Each row is a point. Examples show where two turns around zero, p and q, send a point. Where does a point land after both, in the order given? Backwards means that the second turn is done in reverse. Each puzzle has new turns, and all numbers are rounded.

Turn p:
[1.17 0.16] => [ 1.17 -0.17]
[-3.55 -0.23] => [-3.48  0.75]
[ 2.33 -0.93] => [ 1.99 -1.53]
[0.06 1.00] => [0.33 0.95]
Turn q:
[-0.59 -1.70] => [-1.08 -1.44]
[-1.33 -1.55] => [-1.74 -1.07]
[-0.69  0.79] => [-0.42  0.96]
[2.61 2.45] => [3.23 1.53]
Where do these land?
q, then p: [-1.14 -0.03] => [-0.97  0.61]
q, then p: [-1.65 -1.95] => [-2.45 -0.71]
p, then q: [ 1.75 -1.40] => [ 0.68 -2.14]
p, then q: [0.97 3.58] => [2.79 2.44]
q, then p: [ 0.06 -0.20] => [-0.06 -0.20]

Turn p:
[1.76 2.77 0.20] => [ 1.78  2.65 -0.79]
[-1.67 -0.82 -1.04] => [-1.94 -0.83 -0.30]
[ 1.94 -0.81  2.87] => [ 2.78 -0.57  2.14]
[-0.23 -1.06 -0.71] => [-0.48 -1.12 -0.44]
[ 1.79 -0.76 -0.24] => [ 1.59 -0.90 -0.72]
[-3.59  0.68 -1.08] => [-3.73  0.77  0.10]
Turn q:
[0.70 0.45 1.80] => [0.38 1.72 0.91]
[ 3.30  0.15 -0.16] => [ 3.05  0.98 -0.83]
[-1.32 -1.94 -1.64] => [-0.46 -2.81  0.29]
[-2.68  1.34  0.01] => [-2.97  0.12 -0.36]
Where do these land?
q, then p: [ 1.38 -0.07  0.47] => [ 1.27  0.60 -0.40]
q, then p: [-3.16 -0.65  1.77] => [-1.90  0.28  3.14]
q, then p: [ 1.18  1.10 -1.30] => [ 0.12 -0.06 -2.07]
q, then p: [-1.71 -2.61 -0.07] => [-0.03 -2.02  2.38]
p, then q: [ 2.59  0.91 -2.50] => [ 1.57 -1.46 -3.03]
q, then p: [-0.29  1.33  1.63] => [-0.62  2.00  0.38]

Turn p:
[ 0.35  1.84 -1.43  0.53] => [-0.51  1.79 -1.17  1.00]
[ 2.23  2.57 -0.87  0.44] => [-0.91  2.23  0.05  2.59]
[-0.78  0.03  0.52  0.76] => [-0.62  0.14  0.09 -1.03]
[-2.12 -1.86  1.81 -2.30] => [ 2.58 -1.56  1.22 -2.43]
[ 0.79 -3.05 -2.69  1.47] => [-1.25 -3.08 -2.67  1.07]
[-0.48  0.46  2.67 -0.90] => [ 0.71  0.48  2.48 -1.22]
Turn q:
[ 2.93  2.27  2.27 -0.70] => [-0.09  0.13  4.24  1.17]
[-1.45  0.44 -1.77 -1.66] => [-2.24  0.81 -1.57  0.22]
[0.39 1.26 2.19 2.25] => [ 2.44 -0.66  1.30  1.88]
[-1.26 -1.85 -0.25 -0.20] => [-0.16 -1.12 -1.63 -1.09]
[-0.96 -1.85 -1.67  2.58] => [ 2.27  0.61 -2.61 -1.22]
[ 0.34 -0.27 -0.76 -2.27] => [-2.21  0.22  0.26 -0.95]
Where do these land?
p, then q: [-1.68 -1.95  2.41 -1.52] => [-1.40 -2.01  2.17 -2.01]
q, then p backwards: [2.09 0.18 0.97 0.82] => [ 0.06  0.25  1.89 -1.54]
p, then q: [-1.97  0.84 -0.48 -1.77] => [-1.08  1.68  1.94 -0.43]
p, then q: [0.65 0.88 0.32 3.35] => [-0.70 -0.89 -2.55  2.18]
q, then p: [ 0.91  0.04 -3.23 -0.87] => [ 1.69  2.95 -0.60 -0.32]
